Every row gives one point. Each copy is the shape, with its points in the same order, turned, moved and blurred by noise. Some copies are also mirrored. Which?
(in the rows, 128 means zero)

Shape (6 x 2):
[[201  76]
 [119 148]
 [155 123]
 [112 111]
 [136 104]
 [128 220]]
Copy 1, 6 rows:
[[215 159]
 [127 116]
 [172 136]
 [128 156]
 [145 153]
 [104  52]]
Copy 1 is: mirrored
Copy 2, 6 rows:
[[190  99]
 [ 97 152]
 [135 133]
 [ 95 113]
 [123 113]
 [ 87 220]]
Copy 2 is: only turned
Copy 3:
[[205 181]
 [110 121]
 [150 147]
 [141 109]
 [155 130]
 [ 46 153]]
Copy 3 is: only turned

Shape, 6 rows:
[[108 106  81]
 [142 152 114]
 [105 142 130]
 [105 126 160]
 [202 186 139]
 [134  86 219]]
Copy 1, 6 rows:
[[155 135 166]
 [151 163 103]
 [164 124 107]
 [146 100  83]
 [127 208  59]
 [ 78  63  59]]
Copy 1 is: only turned
Copy 2 (6 x 3):
[[127  76 129]
 [130 145 110]
 [146 130 138]
 [139 145 173]
 [106 194  78]
 [ 84 176 214]]
Copy 2 is: mirrored
Copy 3, 6 rows:
[[187 102  90]
 [128  88 121]
 [126 120  94]
 [123 149 103]
 [ 76  64 173]
 [112 205 155]]
Copy 3 is: mirrored
Copy 4:
[[105 163  87]
 [ 77 156 144]
 [118 149 137]
 [134 113 138]
 [ 22 134 189]
 [123  43 146]]
Copy 4 is: mirrored

Shape:
[[ 87  95 120]
 [ 57 101 127]
 [113 118 125]
 [ 90 158 116]
 [ 79 136 215]
 [ 98 177 130]
 [176 136 134]
 [208  97  96]]
Copy 1:
[[ 82 141 178]
 [ 93 151 189]
 [ 92 112 145]
 [109 160 134]
 [187 130 201]
 [139 153 117]
 [122  70 112]
 [ 49  49  91]]
Copy 1 is: only turned
Copy 2 (8 x 3):
[[126  63 106]
 [150  58  86]
 [122 108 124]
 [107 117  77]
 [200 118  91]
 [121 138  69]
 [112 156 152]
 [ 81 142 200]]
Copy 2 is: mirrored

Shape (7 x 4):
[[115  67  81 156]
 [154 160 189 139]
 [145  85  62  90]
 [143 148 174  65]
 [ 91 131 116  86]
 [171 158 135 182]
 [129  63 118 152]]
Copy 1, 7 rows:
[[ 91  63 173 128]
 [161 154  79 127]
 [ 91 112 204  75]
 [166 194 142 106]
 [110 165 177 140]
 [107 110  66 105]
 [128  68 165 127]]
Copy 1 is: only turned
Copy 2:
[[154 113 159  63]
 [107 156  66 150]
 [107 119 207 106]
 [ 81 119 116 191]
 [145 110 145 163]
 [118 206  86  93]
 [130 100 138  68]]
Copy 2 is: mirrored
Copy 3:
[[129  74 136  64]
 [ 86 172 150 177]
 [161 139 134  52]
 [108 206 193 125]
 [155 136 201  99]
 [107 124 104 176]
 [ 95  80 137  74]]
Copy 3 is: mirrored

Shape:
[[ 75 128 167 169 116 166]
 [206 102 123 125 158 111]
 [ 58 144 116 139  85 188]
 [152 185 151 130 103 131]
 [141 164 143 102 149  64]
 [ 62 144  98 179  84 161]
 [121  79 131 125 172 178]
 [ 99 125 102 146  96 179]
 [179 169 142 119 126 106]
 [211 126 193 104 165  93]
 [167 130 120 156 210 172]
 [124 122  98 193  93  72]]
Copy 1:
[[ 75 173 127 113 190 163]
 [154 131 139 192 114  84]
 [119 160 113  87 180 214]
 [135  90 146 165 184 172]
 [103  63 137 190 111 147]
 [111 152  63  92 187 189]
 [114 203 147 146 121 131]
 [138 155 108 101 165 173]
 [148  81 140 188 153 131]
 [113  92 192 214 133  87]
 [133 193 127 222 139 125]
 [106  86  56 115 161 104]]
Copy 1 is: only turned
Copy 2:
[[149  95 126  90 209 157]
 [ 77 163 116  94  75 159]
 [185 116 130 123 222 107]
 [148 134 153 151 146 183]
 [110  97 148 154  85 158]
 [139 110 129 140 243 102]
 [145 114  53  68 147 130]
 [156 143 120 127 202 104]
 [116 157 150 149 110 177]
 [106 138 153  86  53 204]
 [111 146  41 106 132 188]
 [ 50 127 163 135 173 114]]
Copy 2 is: only turned
Copy 3, 12 rows:
[[212 111 142 138  83 131]
 [138 190 119 143 202 138]
 [173 111 145 125  40 168]
 [125 141 183 156 125 114]
 [ 97 128 111 174 156  90]
 [172  76 153 122  75 186]
 [197 180  86 104 123 141]
 [169 133 144 121  85 184]
 [110 154 160 158 160 112]
 [142 201 130 181 200  72]
 [172 173 125  65 172 113]
 [149  71 133 171 170 185]]
Copy 3 is: only turned

Shape (9 x 6):
[[ 92 147  71  93  70 120]
 [185 108 154 106 154 139]
 [205 115 105 109 113  77]
 [141 207  77 187 150 176]
 [170 125 140 149 107 233]
 [119 160 137 135  70 135]
 [111 164  84  57 135 162]
 [178  90 124 164 127 137]
 [111 126 143 137  58 145]]
Copy 1, 9 rows:
[[ 81 148 182 180 136 115]
 [148 146 102  70 107 157]
 [152 176 119 139  45 126]
 [111  13 177 116  86 125]
 [147  98 197  38 129 146]
 [142 126 185 148 139 169]
 [ 30 122 140 118 127 158]
 [183 126 137  89  97 109]
 [151 144 177 137 172 148]]
Copy 1 is: only turned
Copy 2, 9 rows:
[[112  81 175  60 106  96]
 [149 164  73 133 110 128]
 [ 72 167  84 103 106  94]
 [119 101 189 210  77 122]
 [212 163 147 157  63  90]
 [147  99 150 118 126  59]
 [143  70 133  89  70 156]
 [132 198 131 138 118 104]
 [166 123 158  97 135  57]]
Copy 2 is: mirrored
Copy 3:
[[ 73 151  88 182 176 143]
 [103 126  99  86  63 125]
 [ 67 137 108 125  90  59]
 [ 78  92 156  55 198 162]
 [117  85  41  49 143 159]
 [108  82  97 157 154 138]
 [ 45 162 102 133 128 200]
 [130 129  96  78 119  86]
 [132  97  68 160 156 135]]
Copy 3 is: mirrored
Copy 4 (9 x 6):
[[139 106 212 122 141  85]
 [114 135  83  77 126 159]
 [ 87 158 124  54 178 115]
 [196  92 122 160 222 158]
 [148 125 138 142 131 232]
 [159 160 165 144 137 123]
 [175  66 164  79 125 119]
 [ 83 139 105 129 163 164]
 [135 162 175 155 114 131]]
Copy 4 is: only turned

Shape, 13 rows:
[[130 141 143 150 116 138 144 102]
 [118 157 159 152 140 128 137 152]
 [172 142 135 149  98  86  92 152]
 [137 134 149  52 148 133  47 136]
 [150 141 129 145 153 128 125 149]
 [164 127 130  53  58  95 101 123]
 [122 146 139 113 148 130 134 152]
 [122  31 187 147 141 114 126 157]
 [110 137 130 156 141 138 109 159]
 [193 139 136 126  97 137 138 163]
 [114 158 152 133 135 125 134 129]
 [111 113 145 126 122 146 124 148]
 [119  89 136 142 153 123 148 146]]
Copy 1:
[[136 138 165 107 134  94 137 128]
 [155 141 144 107  87 115 137 144]
 [142 106 190 105 123 153 132 197]
 [130 139 107 109 138  90  80 249]
 [113 132 154 117  92 121 129 162]
 [156  90 173 114 185 118  55 199]
 [139 132 127 119  96 109 108 157]
 [111 154 119  11 122 163 105 139]
 [136 154 128 120 104 137 146 159]
 [134 139 206 120 109 139  81 164]
 [154 130 138 112 106  97 134 147]
 [139 158 125 101 128 129 109 147]
 [106 134 122  83 108 138 114 123]]
Copy 1 is: mirrored
Copy 2 (13 x 8):
[[163 131 117 139 150 135 123  92]
 [161 151 139 131 130  95 140 113]
 [148 124  82 138  68  93 125  83]
 [135  66 149 125  45 146 158 150]
 [155 124 118 151 126  88 150 118]
 [117  72 104 108  58 144  65 102]
 [151 123 138 132 120 103 135 140]
 [ 55 185 104 134 119 144 174 118]
 [166 138 112 111 123  96 168 126]
 [116  93 112 134 119  72 113  76]
 [167 138 144 129 123 118 126 124]
 [126 131 122 106 132 124 149 123]
 [111 154 106 144 143 116 149 145]]
Copy 2 is: only turned
Copy 3:
[[146 123 154 135 131 123 102 109]
 [148 127 143 185 149 133 120 130]
 [100  86 150 165 136 107 177 101]
 [ 77 176 117 170 101 188 171  73]
 [117 110 114 168 140 133 120 127]
 [117 135 134 106 139 138 203  35]
 [134 143 115 168 153 149 130 116]
 [168 125 118 131  75 142 183 191]
 [121 142 124 182 130 110 122 137]
 [145  79 102 159 135 120 150  74]
 [141 140 151 165 152 142 117 117]
 [149 153 119 155 116 126 137 122]
 [144 132 108 134 128 133 133 163]]
Copy 3 is: mirrored
Copy 4, 13 rows:
[[149 131 135 152  75 131 136 114]
 [163 149 119 153 111 135 109  97]
 [145 177  92 113 120  94 142 143]
 [103  69  91  73 144 101 102 117]
 [151 153 135 112 115 139 107 113]
 [124  96 110 117 132  59 159 194]
 [159 123 135 130 135 141 104 110]
 [ 59 180 148 179 153 105 126  71]
 [139 150 111 135 120 164 107 112]
 [147 166 132 128 105  88  94 174]
 [167 120 118 145 109 131 118  96]
 [119 130 126 159 119 136 103 122]
 [115 153 160 150 138 145 120 104]]
Copy 4 is: mirrored

Shape, 14 rows:
[[118 122 126 166 133 146  87 139 157]
 [150 102 136 160 144 118 102 119 154]
 [167 125 141 122 132 116 143 135 151]
 [124 153 146 115 128 140  86 126 155]
 [125 118 139 120 123 139 109 105  35]
 [117 134 145 160 143 145 192 116  40]
 [128 122 122 106 126 122  83  91 123]
 [116 136 137 176 140 162  98 232 110]
 [122 136 133 108 134 146 103 109 151]
 [138 103 139  99 145 169 109 117 144]
 [120 134 120 102 150 125  99 154 145]
 [148 151  71  96 139 159  78 102 110]
 [123  89   7 121 130 140 157 124 103]
 [116 154  98  96  74 175 116 101 111]]
Copy 1, 14 rows:
[[137  97 114 137 121 111  57 122  91]
 [123 100 136 144 121  98 101 126  74]
 [131 116 140 151 143 141 131 147  94]
 [102  94 125 126 130 150  69 151 110]
 [103 115 134 112 129  77 125 130 198]
 [144 116  92 164 107  98 168 106 200]
 [ 96 104 149  91 115 116  99 140 120]
 [154 133  81 180 185 103  39 100 138]
 [112 110 130 117 107 143  86 152 112]
 [116 142 137 131 102 120  87 172 112]
 [107 140 125 124 141 148  77 124 108]
 [115 129 100  50 132 118  97 160 123]
 [198 177 122  52 106 108 136  90 121]
 [156  97 132  72 115 150  90 165 171]]
Copy 1 is: mirrored
Copy 2:
[[148 161 143 183 136 138 116  85 131]
 [131 158 180 160 136 105 132  92 122]
 [121 158 151 123 139  98 172 104 115]
 [133 152 129 135 127 133 133  97 172]
 [105  44 155 109 111 158 121 103 116]
 [ 90  40 125 135 171 127 137 133  73]
 [135 117 168 139  88 120 126 115 160]
 [105 145  99 180 159 206 150  55 104]
 [145 137 151 137 124 122 141 121 170]
 [157 133 178 129 141 139 153 123 150]
 [113 150 141 156 115 139 168 101 155]
 [168  85 143 154  86 125 162  86 170]
 [175  85 136 200  66 134 198 158  82]
 [182  98 104 114  90 146 135 136 152]]
Copy 2 is: mirrored
